Each row of a before or after table is a point. The points were changed in one or more steps. Then noise was added and the rows were shuffled. The steps act on how far a point lies along the listed directions, d1 being the first. Write out the steps. A step turns or swaps two directions, mirrors them in a line or flattens them onto one, adds a multiple of one to another, or multiplies one. Angles are multiples of 10 degrees, from the lower direction toward the higher: turns from -170 to 170, lines from 10 to 170 but not 90. Use the fewest steps. Two steps may share a direction if one is a turn and the other turns, adds or multiplies; they go together, in the order done. Otherwise the lowest direction goes first.

Directions:
(1): [ 3.1 26.1]
(2): [-26.1   3.1]
Before:
[[-6.2  4.4]
 [-2.1 -2.2]
 [ 0.7  0.2]
 [-4.6 -8.6]
 [-0.7  1.0]
 [ 6.2  2.9]
 [ 4.0 -6.8]
 [ 4.9 -3.7]
 [-5.1 -3.0]
 [-2.4 -1.7]]
After:
[[ -5.4  -1.5]
 [-17.6  -6.8]
 [  0.9  -0.1]
 [-10.3  -2.3]
 [  0.4   1.1]
 [ -5.6  -1.5]
 [  0.3   3.7]
 [ -5.4  -6.1]
 [  0.6  -3.2]
 [ 11.4   1.9]]
Steps: add -1.5 times d1 to d2

Directions:
(1): [ 36.8   2.7  12.7   5.1 -23.0   1.9]
(2): [  5.8   3.0  29.1 -15.4  24.0  19.4]
(3): [ 23.5   8.4 -30.6  -7.2  20.6   6.3]
(4): [-10.2  15.2  -7.3  12.3 -12.7  37.1]
(5): [ -5.9  33.2   0.6 -26.3 -11.9 -10.4]
(6): [ -1.4 -25.7  -8.8 -30.3 -15.7  13.0]
Before (12 x 6):
[[ -1.1   1.0  -0.1  -3.5   0.6   2.9]
 [ -3.3   0.1   6.1 -11.2  -4.4  -3.5]
 [ -1.0  -2.7  -3.2  -2.6  -6.4  -0.6]
 [ -4.5   1.0  -5.6   5.5   0.7   2.8]
 [ -2.5   5.9  -2.9   6.6   1.2  -3.6]
 [ -1.1   5.0   5.6   6.5  -3.6  -0.9]
 [  0.0   0.2  -4.0   7.4   2.2  -3.0]
 [ -0.9  -4.5   7.1  -6.7  -1.9  -0.7]
 [ -0.1  -0.8  -2.3   6.9   0.8  -3.2]
 [ -3.4  -1.5  -0.3   1.6   3.0   0.7]
 [  6.1   3.0  -2.8  -5.1  -1.6   2.6]
 [  0.8   1.5   2.8 -12.6  -5.2  -2.4]]
After, 12 rows:
[[  0.4  -2.7   0.5   3.7   1.4   1.2]
 [  0.7   3.7  -5.4  -6.9   0.3   2.7]
 [ -7.7  -0.8  -1.4 -12.5  -1.0   2.7]
 [  2.6   1.1   0.0   7.1  -0.9  -6.1]
 [ -1.8  -4.6   6.5  -8.7  -1.0   0.5]
 [ -2.8  -3.8  -3.2  -4.2  -6.3   0.6]
 [ -2.8   5.5  -2.2  10.3   2.3  -2.5]
 [ -3.3   7.7   5.4   5.4  -1.1  -1.8]
 [  3.5   0.8  -1.8   8.3   0.1  -5.4]
 [ -1.5  -1.0  -1.4  -2.2   1.2   4.9]
 [-10.0  -2.8   3.0  -9.5  -0.4   3.1]
 [ -0.5  -0.8  -3.8   8.2  -1.2   3.6]]
Steps: turn d1 and d5 by 60 degrees; add -0.7 times d1 to d4; turn d2 and d3 by 10 degrees; multiply d6 by 1.3

Directions:
(1): [  3.8  16.0   3.4  48.6   3.8  18.4  -3.6  -3.2 -13.1  21.5 -12.5]
(2): [  3.7  -2.6 -20.4  13.1 -26.4 -11.9   8.7  40.4  23.5   7.5  -7.0]
(3): [-46.9 -14.8 -15.5  -0.1   3.3  15.6  20.0 -10.8   8.5   5.2 -16.8]
(4): [ -9.3  11.4  34.6   2.2  30.3 -14.4   4.2  17.6  22.1  -5.4 -20.5]
(5): [ -9.6  45.6 -15.4 -24.4   1.6   5.7   2.1  15.5 -20.3   4.6  -9.7]
Before (12 x 11):
[[ -4.9   3.0   0.7  -2.2   5.6   2.6   2.9  -0.3   2.8  -4.5  -3.5]
 [ -2.8  -5.8  -3.8   0.4   0.5   1.0   4.1  -2.8  -0.2   0.6   0.8]
 [ -3.3  -2.5   3.6   7.8   4.8   3.1   2.9   2.5   3.0   2.9  -8.1]
 [ -1.5   5.6   1.9  10.8   2.8   1.9   1.5   2.2   6.9   4.1  -7.7]
 [  7.9  -2.2   7.5   3.3   3.3  -7.0  -0.8   1.6   3.0   1.0   1.9]
 [ -5.8  -0.2  -0.3  -6.0   5.1  -3.6   4.3   4.6   2.6   1.0  -6.1]
 [  4.6   0.1  -0.7  -4.4   1.2  -2.4  -1.8   1.6  -3.3  -1.4   2.9]
 [ -4.3   3.0  -9.0  -2.5  -2.2   1.6   4.2   5.2  -1.0   0.9   1.1]
 [ 12.5   9.4   3.0   3.3  -0.8  -4.8  -6.3   2.8  -2.0  -0.9   4.3]
 [ -2.7  -1.4   5.2  -0.8   6.3  -0.6  -0.3  -1.2   6.2  -1.1  -0.8]
 [ -4.7  -6.7   5.0   4.1   3.6  -3.8  -1.1   1.1   8.3  -0.5  -1.6]
 [ -6.7   9.6   4.2  16.1   4.3   5.4   3.6   3.2  -1.1   7.0 -10.1]]
After (12 x 11):
[[ -1.1 -10.8   2.1   2.5  -0.5  -3.9  -2.9  -1.6   6.5  -1.2   3.3]
 [  6.6   9.4   2.1  13.2   0.4   0.0  -4.2   2.2  -1.6   4.2  -1.2]
 [  7.4  -3.9   3.7   9.5   1.0  -2.7  -0.3  -1.5   0.9   3.9   2.5]
 [  4.6   3.0   1.1   0.3   3.4  -0.8  -2.5   0.7  -5.0   0.9   1.2]
 [ -0.4  -5.0   4.5   0.8   3.9  -0.6  -1.4  -3.6   5.9  -1.2   2.2]
 [ -2.9  -0.8   3.0  -2.9   5.9   0.6   2.0  -1.0   4.7  -6.0  -1.3]
 [ -4.4  -2.6  -1.2   6.4  -1.2  -0.4   3.6   2.9  12.8   1.5  -5.9]
 [-13.8  -3.1  -0.6   9.0  -1.0   0.6   9.3   7.0  10.6   3.2  -9.9]
 [ -1.7   4.8  -4.1  -7.3   1.2  -2.4   2.7   7.0   0.7  -2.2   1.9]
 [ -0.3  -3.8   4.1  -6.6   6.1  -6.0   1.8   3.2   3.5  -1.6  -2.4]
 [ -4.3  -9.6  -0.2   2.8   0.3   0.7   4.2   2.7   7.1   0.4  -4.7]
 [ -0.9  -4.4  -4.8  -3.8  -0.5   0.0   3.2  -1.7  -1.5  -0.8   2.7]]
Steps: turn d1 and d2 by 30 degrees; turn d1 and d3 by 50 degrees; turn d4 and d5 by -40 degrees

Directions:
(1): [ 25.3  -7.6 -23.2  26.5  -3.6  17.5  -9.5 -23.4 -22.6  11.2   3.4 -30.6
 -32.8   1.8  -9.5   1.2 -16.0 -18.0]
(2): [-16.4  43.4   7.1   5.2 -10.0  16.7   6.3   6.8  -1.5 -12.9  28.4  -0.3
  -7.0 -10.8  23.5  13.0   4.3 -40.7]
Before:
[[ 11.0  -7.7  -6.2   4.3   1.8   0.3  -0.3  -5.0  -7.1   4.8  -3.4  -6.7
   -9.4   0.0  -6.3  -1.0  -2.6   1.6]
 [  0.9  -5.7   0.2  -5.0   4.4  -0.7  -4.2   0.7   1.4   2.2  -4.8   0.8
    2.7   2.5  -8.0  -1.5   1.1   5.8]
 [  3.5   3.8  -3.9   6.6  -3.5   5.3  -1.6  -6.2  -5.3   0.4   3.4  -8.4
  -10.4  -2.4   0.5   3.7  -4.1  -9.1]
 [ -6.2   3.4   3.0  -3.9  -0.1  -1.5   3.8   4.6   3.7  -3.6  -1.9   6.0
    2.0  -4.3   2.7  -1.4   3.0  -2.7]
 [  5.2 -11.7  -3.3  -3.1   2.8  -2.7  -3.8  -3.8  -0.8   3.6  -6.7   0.9
   -0.3   1.5  -4.9  -2.6   0.6   9.0]
 [ -2.9  -2.2   0.5  -5.3  -0.8  -1.3  -1.8   3.8   4.6  -1.5  -0.5   4.5
    3.5   0.1  -2.1  -2.2   1.7   5.2]
 [ 10.1 -14.4  -7.6   5.5   0.6  -0.5  -0.9  -5.0  -4.5   7.7  -8.5  -5.2
   -6.9   5.2  -8.7   0.0  -4.0   4.8]
 [  4.2 -12.3  -4.3  -1.9   4.4  -4.9  -2.4  -3.7   1.1   4.5  -4.6  -2.4
    2.8   3.0  -5.6  -4.4  -1.8  11.4]
 [  3.6  -0.9  -4.8   8.3  -3.8   2.7  -1.6  -6.7  -6.3   4.4  -0.6  -8.3
   -9.9   1.2  -4.0  -1.0  -4.0  -4.4]
 [  0.3   6.4  -3.4   5.4  -1.9   4.6  -1.0  -3.2  -3.1   1.4   3.4  -5.4
   -6.6   0.3   3.6   3.3  -2.6  -7.7]]
After, 10 rows:
[[ -6.7   2.0   3.8  -3.7   1.0  -3.0   2.3   4.5   4.8  -1.4  -2.1   6.0
    6.4   0.2   5.0   1.4   2.1   3.9]
 [  6.7 -16.2  -2.7  -2.1   1.9  -6.0  -0.1  -1.2   1.6   6.8 -10.9   2.1
    1.6   5.8  -8.8  -0.8  -0.9  11.9]
 [  7.3 -11.0  -5.3  -0.1   1.8  -0.6  -4.1  -6.1  -3.7   4.7  -6.1  -1.7
   -3.4   2.2  -5.4  -2.0  -0.7   6.2]
 [ -5.2  -3.9   4.7  -4.1   0.0  -7.8   1.0   3.6   4.1   1.5  -6.7   6.2
    6.5   2.7  -3.4  -4.2   2.3  11.5]
 [ -2.2   5.5  -0.8   2.9  -2.1   3.4   1.7   1.0  -1.6  -2.2   1.0   0.0
   -6.3  -4.3   3.1  -0.5  -0.5 -10.0]
 [  4.3  -4.8  -2.9  -0.3   4.2   3.6  -5.9  -2.3  -3.1   3.9  -3.2  -3.9
   -4.0   3.1  -7.5   0.0  -1.1   0.0]
 [ -7.2  -0.8   6.8  -7.4   0.2  -8.1   2.6   4.8   6.0  -2.5  -5.0   7.4
    8.4  -2.1   1.1   0.5   3.6   8.2]
 [  2.3  -0.3  -4.3   1.7  -3.2   4.3  -4.4  -1.8  -1.7   0.4   2.6  -4.9
   -6.2  -1.1  -2.4  -1.3  -2.7  -3.8]
 [  4.9 -10.0   0.7  -5.0   4.5  -9.1   3.3   1.8   0.8   3.5  -7.7   4.0
    1.7   1.0  -6.3  -2.7   2.2  12.5]
 [  6.2 -11.1  -7.0   2.2   3.3  -1.3  -3.2  -5.9  -1.7   6.0  -2.7  -6.3
   -1.6   2.2  -5.0  -3.3  -4.2   6.7]]
Steps: mirror d1 and d2 in the line at 110 degrees

Directions:
(1): [ 30.4  20.5 -37.6  14.1  14.5  22.9  17.0  -3.6 -21.9  12.5  10.7 -41.6
  16.0  18.9 -23.0  13.8 -26.2 -14.9  24.9 -23.0   3.9   2.0 -16.9  -4.5
  13.0  31.6  -5.2  -8.1   9.7  -8.3   6.9 -38.0   7.0 -19.2  18.7  -8.7
  -8.1   9.0 -14.1   7.8 -15.6 -19.4  19.6   5.4  19.8   0.0  23.7  16.8]
(2): [-26.8 -15.2   5.8 -12.8  -7.2  16.0  -2.5  21.6  24.4  13.4   5.0   6.1
  23.3  17.1  -8.8  -3.4  -2.0   4.7   2.4  13.2 -31.8  35.4 -12.3  18.7
  -7.4  16.1  14.4 -34.3  16.2 -18.1 -52.6  -7.0 -14.5 -15.7 -27.0  10.8
   7.8  -6.3  27.3 -18.7 -19.3   2.1  11.6 -11.2   2.1   8.5  18.2  36.3]
(3): [  1.7  21.3  22.9  22.1 -36.0   4.9 -20.3 -13.1  20.3  -2.0   6.1  -0.6
  19.6   0.7  13.9 -23.0  -9.9 -22.1   3.7  18.7  -1.5  31.3   9.1  -5.0
  27.3  33.8  -9.6  20.9  38.4 -20.1  21.4  26.6  -0.3  21.2   3.0 -10.4
 -31.6  -4.4   8.8 -12.4  22.1 -13.6  36.5   6.9  11.7   4.8  -7.4  -9.5]
(4): [ 11.7 -22.2   0.3 -17.9 -10.3  13.1 -24.8 -10.8 -17.8 -37.5  15.6 -29.3
 -13.8  -7.5 -24.3  -2.0  -6.4  -9.5  -1.1   3.5 -28.7  47.7  -1.3  16.9
   4.9  -7.6  18.1 -15.1 -26.1  35.8  31.2  24.2   9.6 -19.4 -11.3   2.9
  19.2  15.3   1.8  -5.0  25.6 -35.8  -3.4   5.0  -3.9  -5.3  -1.2   7.3]
(5): [  8.6   0.4 -24.4 -12.9  -9.9 -10.7  -1.1 -14.3  25.3 -16.7   7.3 -12.8
  -8.9  17.6 -18.5  44.5  -5.2  43.5   6.9  28.5   0.5 -20.3 -12.7 -22.6
   0.7 -15.8 -28.3  -9.0 -13.7 -30.3   2.3  15.7   2.3  -7.9  -3.6  24.1
 -14.1 -27.2   8.4  -6.8  12.9 -14.0  35.2   9.2  -9.0 -13.2 -34.1  18.6]
(6): [ -3.6 -15.0  -7.8   2.5  -1.9 -19.0 -26.3  10.0  -2.1  30.2  30.2 -17.7
 -30.4 -12.8   2.8 -14.2   7.0  -2.7  -0.9  -8.5  -8.8  32.9 -17.0 -29.8
  17.3 -13.1 -23.1  22.3 -17.9   5.0   3.5 -17.1 -11.5  26.6  -7.1  -0.6
   1.6 -39.3 -21.8 -37.9 -46.2  -2.4   3.0  -1.3  -8.4 -18.1  14.0  -3.6]
Before:
[[  1.2  -0.7  -2.7  -0.5   4.5  -0.4  -3.7  -0.3  -3.6   5.2   7.2  -6.7
   -1.0  -1.0  -2.0  -2.1  -1.6  -5.2   4.2  -5.8  -3.9  10.8  -5.1  -4.1
    4.8   2.8  -5.5   1.7  -2.1   3.5   3.8 -12.1   1.2   3.8  -2.5  -4.6
    3.1  -7.0  -6.2  -5.2 -13.7  -1.4   2.0  -2.0   0.9  -1.1   7.9   1.0]
 [  0.0  -1.1   8.9   2.3   2.6   0.3  -0.2  -1.9  -3.1   1.6  -3.2   4.8
   -0.3  -2.7   3.3  -6.1   1.3  -1.9  -2.9   0.2   2.6   1.9   2.7   0.3
   -1.6   1.5   0.6   5.4   1.7   3.1  -4.4  -0.1   1.1   2.9  -2.9  -2.1
    2.7   0.9   0.2  -2.1  -0.5   7.9  -3.8   0.3  -1.7  -0.4   2.5  -4.0]
 [  0.2  -1.1  -6.0   2.0   2.1   0.2   3.7   5.8   3.6  10.1   7.6  -5.2
    0.3   3.9  -3.0  -0.2  -0.1  -0.6   4.6  -3.9  -3.6   7.2  -5.3  -1.1
    3.9   6.3  -3.2  -2.1   2.9  -5.3  -9.2 -11.3  -3.3  -0.6  -2.9  -0.7
    0.7  -6.8  -4.1 -10.1 -15.9  -0.1   3.9  -1.0   1.5  -0.9   8.5   6.2]
 [  0.0  -2.4   1.1  -6.7  -2.7   2.5  -0.1  -1.6   3.0 -11.9  -1.0  -0.5
    4.1   4.0  -7.7   8.9  -4.5   4.8   2.0   5.4  -8.5   3.0  -2.0   7.3
   -3.4  -0.3   6.4 -11.6   0.6   0.6  -4.5   7.1   1.7  -9.2  -3.9   3.9
    0.8   5.0   8.1   2.0  10.0  -3.9   0.4  -0.4  -2.2  -1.1  -0.3   9.8]
 [  1.0   5.0   4.5   9.7  -0.5   0.9   0.6   0.5   0.9   0.8  -3.4   3.8
    5.0  -1.6   1.6  -5.7  -2.1  -8.7   1.4  -3.0  -0.3   1.3   4.6   5.6
   -0.8   6.7   1.3   1.0   7.3   1.6   3.0  -0.5  -0.1  -1.3   4.2  -3.5
   -1.9   6.9   1.8   5.0   2.9  -0.7  -5.5   0.8   3.8   2.2   0.5  -2.8]
 [  2.7   4.5   4.2  -0.6  -6.5   3.4  -0.2  -6.1  -0.7  -7.5  -1.2  -1.1
    6.7   2.3   3.1  -0.5  -2.4  -5.1   0.3   4.4  -3.0   2.5   4.4   3.7
    4.2   6.2   1.0  -0.3   5.8  -1.0   7.8   9.8   0.9  -1.1   2.2   0.5
   -3.9   4.0   4.6   3.3  13.5  -4.5   5.6   4.0   3.8   1.8  -3.6   0.4]
 [  2.9   0.3   3.2  -0.6  -1.7   4.5   1.1  -1.7  -6.7  -5.5  -3.5  -1.1
    1.1  -1.6  -0.8  -0.3  -4.1  -2.2  -1.2  -0.3   0.6   3.7   2.8   1.8
   -0.1   0.2   4.8  -1.4   1.3   4.1   6.9   4.9   3.3   0.5   0.2  -2.2
   -0.1   5.6   2.5   2.4   7.6  -2.6  -0.1   0.2   2.4   3.9  -0.2   1.6]
 [ -1.4  -1.3   3.6  -0.7  -8.8   7.4  -0.6  -3.9   9.7 -12.4  -1.5   2.9
    6.1   5.6  -5.3   5.0  -4.4   4.9  -0.7  10.2  -4.6   4.0   0.7   5.7
   -1.5   4.3   1.6  -6.8   1.8  -4.9   0.0  14.6   1.6  -6.2  -4.7   6.6
   -6.8   2.2   9.0   2.7  16.5  -7.1   8.2   0.4  -0.3   0.7 -10.5   6.8]
 [  0.2   1.1   7.8   6.1  -4.3   0.7  -6.8  -3.7  -0.5  -2.2  -1.4  -0.3
   -3.4  -4.3   6.6  -9.3   2.3  -6.6  -1.7   0.5   2.1   4.1   1.9   0.4
    5.2   4.3   0.1   4.0   4.6   4.6   9.4   6.4   2.0   6.2   1.3  -4.2
   -3.4  -4.2  -0.4  -3.8   5.5  -2.0   2.0   3.4   2.5  -1.4  -2.5  -8.2]
 [ -2.9  -2.5   4.6  -3.7  -5.3   4.3  -3.4  -0.6   0.8  -4.5  -1.9  -1.7
    4.8   1.7  -3.5  -0.7  -0.8  -3.3  -1.0   0.4  -9.2   9.5  -1.2   8.5
   -0.1  -1.4   7.4  -7.3  -3.8   5.9  -3.8   4.3   1.5  -7.6  -2.8   3.9
    9.6   6.3   6.1   0.2   6.4  -2.5  -1.2  -0.5   1.7   4.4  -1.3   5.2]
 [  1.5  -0.7  -9.6   1.0   7.1   2.5   1.9   4.2   0.3   7.5   5.1  -8.5
   -5.0   3.4  -7.8   6.5  -0.7   3.6   5.6  -5.1   0.2   0.4 -10.0  -3.3
   -0.2   2.0  -2.8  -4.8  -2.2  -4.0  -4.8 -12.3  -2.1  -7.5  -0.2   1.8
    4.0  -3.0  -5.5  -4.5 -13.3  -4.2   4.1  -0.3   1.5  -3.3   6.1   8.6]
 [  1.6   0.6  -4.7   1.5   0.5  -2.2  -0.8  -0.9  -0.9   6.6   3.4  -1.2
   -1.1  -1.3   3.9  -3.0   0.8  -4.1   2.2  -3.4   0.5  -0.1   2.8  -2.6
    2.9   3.3  -2.1   8.2   2.1  -1.1   4.1  -3.6   0.8   8.1   0.7  -3.3
   -0.9  -4.2  -1.6  -2.2  -5.1   2.7  -0.1  -0.4  -0.4   0.1   3.9  -5.5]
 [  1.0   3.3   5.3   2.3  -4.4   4.7   0.5  -0.1   2.3  -4.2  -1.4   1.8
    4.9  -0.4   2.9  -4.4  -2.9  -7.2   0.5   0.8  -1.6   7.8   0.6   4.1
    3.8   6.8   1.5  -0.7   8.4   1.7   0.3   3.3   0.1   0.8   0.7  -2.5
   -3.4   6.7   2.4   0.8   5.7  -4.1   1.6  -2.7   4.7   4.3  -0.2  -1.4]]
After (13 x 48):
[[  2.0   1.5   1.6   2.3   5.2 -10.0   0.9  -0.3  -5.9   2.2  -1.0   4.1
   -8.4  -7.0   4.8   0.5   2.2   0.0  -1.6  -6.8   6.3 -10.7   0.4  -6.0
   -0.7  -8.1  -2.3   9.1  -3.9   6.1   4.1  -3.1   1.1   7.6   5.6  -3.3
   -0.9  -1.8  -7.9   1.8  -3.8   7.3 -11.2  -0.5  -4.1  -5.4   2.4  -7.9]
 [  3.0  10.2  -1.3   8.9   5.3   6.4   8.4   0.2  -0.9   4.2  -4.8  -0.1
    5.6   2.7  -0.2   0.6  -2.1  -5.1   5.3  -5.9   8.5  -9.0  -0.9   3.4
   -0.3  11.4   2.2  -0.5  10.8  -5.3   0.0  -7.9   1.3  -5.9   6.6  -4.6
   -1.8   9.4  -3.4   6.7  -0.5  -0.4   2.6   0.3   7.1   3.4   4.2   0.4]
 [  0.5  -2.4  -5.3  -4.4  -1.1   4.6   0.7  -1.3   2.2  -1.3   1.8  -2.7
    5.2   4.2  -3.0   2.4  -1.9  -0.7   3.5   1.8  -6.6   4.1   1.8   5.6
   -0.7   5.5   4.2  -4.0   2.7  -2.3  -1.3   0.5   1.5  -2.4  -4.1   0.7
    2.1   1.3   6.7  -0.1   2.1  -2.1   3.0  -1.0   0.3   2.5   2.5   4.1]
 [  3.6  -5.2  -1.2   1.3   4.8  -4.4  -0.5  -2.3  -7.9  -4.2   0.8   1.3
  -14.2  -7.6   0.2   0.3   3.2   1.9  -4.6  -6.1   6.2  -7.0   1.1  -4.6
   -2.3 -12.0  -2.9   8.4 -16.0  12.3  11.8   2.4   2.7   3.9   2.7   1.2
    1.2  -1.3 -10.3   3.8   2.0   0.3 -12.0   0.2  -5.5  -6.0  -5.9  -8.6]
 [ -0.7  -3.6   7.8  -0.2  -1.0   2.2  -3.8  -1.7   0.5  -0.1   0.6   0.8
    0.4   0.0  -0.6  -3.9  -0.4   0.2  -1.4   4.3  -3.3   9.9  -0.2   0.3
    0.1   2.7  -0.1   1.4   1.4   0.6  -6.2   2.2   0.3   0.5  -6.5   0.7
    2.7  -2.1   3.3  -6.6  -0.5   3.3   2.1   0.5  -2.0  -1.3   2.2   1.7]
 [ -4.2  -0.4   3.6   1.2   1.7  -6.0  -0.3   2.9  -2.3   8.4  -2.8   4.3
   -3.8  -4.5   5.6  -3.7   5.0  -2.5  -3.4  -6.9   1.7  -3.8  -0.9  -1.8
   -0.7  -8.7  -0.2   5.4  -7.1   6.3  -4.6  -5.4  -0.9   4.0   2.3   0.9
    8.5  -1.5  -3.8  -0.6  -7.4   8.9  -9.2  -1.5  -0.9   1.4   0.4  -4.8]
 [ -2.1   3.1   0.7  -2.5   6.4   6.9   7.2   0.2   0.0  -1.1  -3.9   2.8
   11.8   5.1  -2.3   2.6  -2.7  -2.4   4.2  -2.5  -2.7  -1.0  -0.3   7.6
   -3.7   7.7   3.8  -9.5   5.9  -1.2  -6.2  -9.5   2.7  -6.2  -2.8  -3.1
    3.8   5.0   3.8   6.6  -2.5   3.0   0.1  -3.6   3.7   6.4   5.5   5.8]
 [ -0.1  -4.2  -2.7   3.1   0.3  -2.6  -5.6   3.6   1.8   3.8   5.9  -4.4
   -4.4  -1.3  -4.7  -1.0  -1.0  -2.0   2.0  -1.9  -7.9  10.7  -3.6   0.0
   -0.2  -1.1  -3.4  -2.3  -3.9   2.7  -0.2  -3.9  -2.9  -2.3  -1.8   1.9
    3.0  -4.4  -0.3  -5.4  -8.0  -4.9  -3.5   0.5  -0.7  -3.9   1.9   4.0]
 [  4.3   5.1   0.3   5.1   3.0   7.4  10.1   1.3  -3.5  -0.1  -1.9  -1.0
    8.5   2.5  -1.0  -4.0  -2.3  -9.8   4.0  -6.9   1.0   0.9   3.4  10.2
    1.2  12.6   7.4  -3.3   8.9   1.6  -0.9  -5.8   2.1  -5.8   2.7  -6.3
    1.3  11.5  -2.0   4.2   0.7  -0.5  -2.8   0.0   5.9   5.7   7.6   0.3]
 [ -3.7  -9.2   0.2  -5.8   1.3   2.6  -3.9   1.0   1.1  -5.7  -0.5  -2.3
   -5.5   0.7  -3.2   1.8   3.2   5.2  -1.5   2.8  -5.9   3.8  -3.8   4.9
   -3.4  -4.0   4.2 -11.4  -5.8   5.5  -3.8   3.0   0.7  -5.6  -6.5   4.1
    6.5  -5.4   4.9  -4.6   1.4  -2.9  -1.2   1.1  -1.6  -2.4  -2.0   4.4]
 [  1.0  -5.7  -2.1  -4.2   2.8  -0.3  -1.2   3.6  -3.0  -1.4   3.4  -3.0
   -7.4  -3.4  -1.5  -0.1   0.5  -1.3  -0.9  -4.0  -4.2   7.5  -4.8  -0.3
    0.7  -5.6  -0.6  -1.9  -6.6   8.9  -1.4  -3.7  -1.1  -0.4  -2.0   0.8
    5.0   0.2  -3.7  -3.5  -5.6  -3.5  -5.9  -4.0  -0.7  -1.1   2.0   0.5]
 [  2.2  -6.3  -4.8  -7.9   3.7  -4.1  -1.1  -1.0  -7.5  -1.8   4.3  -5.9
   -9.0  -1.7  -0.7   4.7   3.0   2.8  -1.7  -2.4  -4.1  -0.6  -1.9  -3.1
   -0.5  -9.9  -2.7  -0.6 -12.6   7.2   4.7  -0.2  -1.2  -0.9  -0.4   4.3
    6.2  -4.6  -3.8  -2.0  -2.4  -1.6  -5.0   2.2  -3.2  -5.1  -0.6   1.4]
 [ -0.7  -4.5  -1.9  -3.4   2.3  -1.9   0.9   2.9  -4.0   3.4   0.0  -0.5
   -5.9  -1.9  -0.7   3.5  -0.4   5.7  -1.8  -1.0   0.6   0.4  -2.7  -5.8
   -2.0  -7.7  -1.5  -0.6  -5.2   1.0  -1.3  -2.2  -0.6   3.8  -2.3   1.6
    2.1  -5.4  -0.6  -4.1  -6.1   2.4  -1.4  -1.4  -1.5  -0.3   0.7   4.1]]
Steps: turn d1 and d4 by 20 degrees; turn d3 and d4 by 120 degrees; turn d5 and d6 by -150 degrees; turn d2 and d5 by -110 degrees
